Every row gives one point. To make a cloud, some directions were put in groups of two or more. Within a group, all points are equally far from the middle, so they leave a hole (a ring in 2 directions, a hollow ball in 3). The other directions are filled evenly. Then the cloud was stretched, turned, moved and blurred a little. Count the holes, and give their numbers of directions, smallest first.
(in the rows, 128 means zero)

Cloud (20 x 3)
[[ 73  96 157]
 [148 115 168]
 [166 190 116]
 [108  88 193]
 [ 82 158 131]
 [135 103 182]
 [156 124 150]
 [113 201  93]
 [116 142 176]
 [ 75  99 167]
 [139 159 168]
 [ 93 128 116]
 [147 216 153]
 [ 69  81 151]
 [155 134 156]
 [ 90  98 124]
 [104  82 122]
 [147 156 164]
 [ 85 143 159]
 [100 205  98]]
Holes: 1 (2)

Cloud (31 x 4)
[[145 137 152 123]
 [156 164 115 198]
 [168  85  93 129]
 [124  94 162 147]
 [102  98 178 182]
 [ 29 146 154 106]
 [107 120 153 167]
 [ 89 149  80 101]
 [107 180  91  77]
 [110 169 118 134]
 [114 217 157  79]
 [ 51 165 136 108]
 [109 159 111  86]
 [106 180 106  66]
 [ 89  93 175 149]
 [134 168 138  88]
 [ 73 129  94  79]
 [125 137  72 115]
 [125 131  86 122]
 [ 44 182 184 102]
 [137 143 100 148]
 [123 123 152 168]
 [156  79  42 133]
 [128 150 127 162]
 [110 205 127 123]
 [126 156  44  61]
 [128 139 126 171]
 [110 145 125 136]
 [115 147 113  51]
 [153 109 124 131]
 [ 65 133 172 123]]
Holes: 0

Cloud (27 x 4)
[[ 82 117 184 111]
 [ 74 155 124 120]
 [ 89 167 114 190]
 [ 78 175 124 170]
 [141  98  58 149]
 [ 79 165 114 163]
 [128 144 100  90]
 [ 67 161 140 122]
 [178  83 103 133]
 [119  82 112 155]
 [120 133 184 106]
 [ 86 170 188 121]
 [105 103 169 144]
 [127  65 110 125]
 [ 85 102 160  82]
 [ 87  98 158  81]
 [ 91 172 118 194]
 [ 72 125 170  93]
 [120  66 122 120]
 [153  53  99  97]
 [ 87 191 138 180]
 [123  97  80 166]
 [145 107 165 114]
 [123 119  65 150]
 [ 67 182 161 142]
 [160  85 139  90]
 [134  99 135  54]]
Holes: 2 (2, 2)

Cloud (51 x 6)
[[173 172 134  74 126 143]
 [148 148 142 109 165 105]
 [178 147 112 117  38 178]
 [140 153  54 108 120 112]
 [182  81 129 138 129  85]
 [218 114 120 106 110 171]
 [142  48  93 125 112 130]
 [135 106  90 157 138 177]
 [121 115  80 126  45 142]
 [170 206 101 149 110 182]
 [123  93 150 195 153  67]
 [ 78 161 121 156 120 147]
 [213 143 129 145  90 135]
 [197 124 116  73  68 177]
 [125 137  63 176 115  98]
 [107 166 126 118 113 189]
 [130 199 125 164 110 126]
 [178 145 134 178  76 151]
 [113  57 131 179 156  94]
 [148 127 163 128  71  98]
 [182 100 118 129 157  99]
 [113 102  96 134  55  96]
 [ 84 112  81 182 148 110]
 [ 95  41 127 138 105  80]
 [175 113  86 115  63 203]
 [100 167  69 125  82 164]
 [116 124 155 105 110 175]
 [112  78 152 199 147  96]
 [ 97  87 177 161  95 113]
 [ 73 137 138 153  92 140]
 [147 100 166 179 154  96]
 [163  84 107 142 153  80]
 [135 130 143 193 129 156]
 [111 112 173 136  98  82]
 [125 130 167 122 101  84]
 [ 76  78 102 147  76 137]
 [158  98 165 165 157 107]
 [ 81 118 163 137 118 123]
 [115  57 151 117 118 132]
 [207 118 139  90  77 159]
 [185 166 122  67  71 189]
 [215 149 121 115 141 162]
 [118  92 156 179  95 157]
 [175  95  80 116  89 189]
 [119 103 106 204  86 122]
 [136 134  70  68 106 154]
 [ 83  80 145 120 126  83]
 [118  92 120 186  63 101]
 [108 123  55 134 141  99]
 [135 185 139 152 119  93]
 [121 157 156 154 151  84]]
Holes: 2 (2, 4)
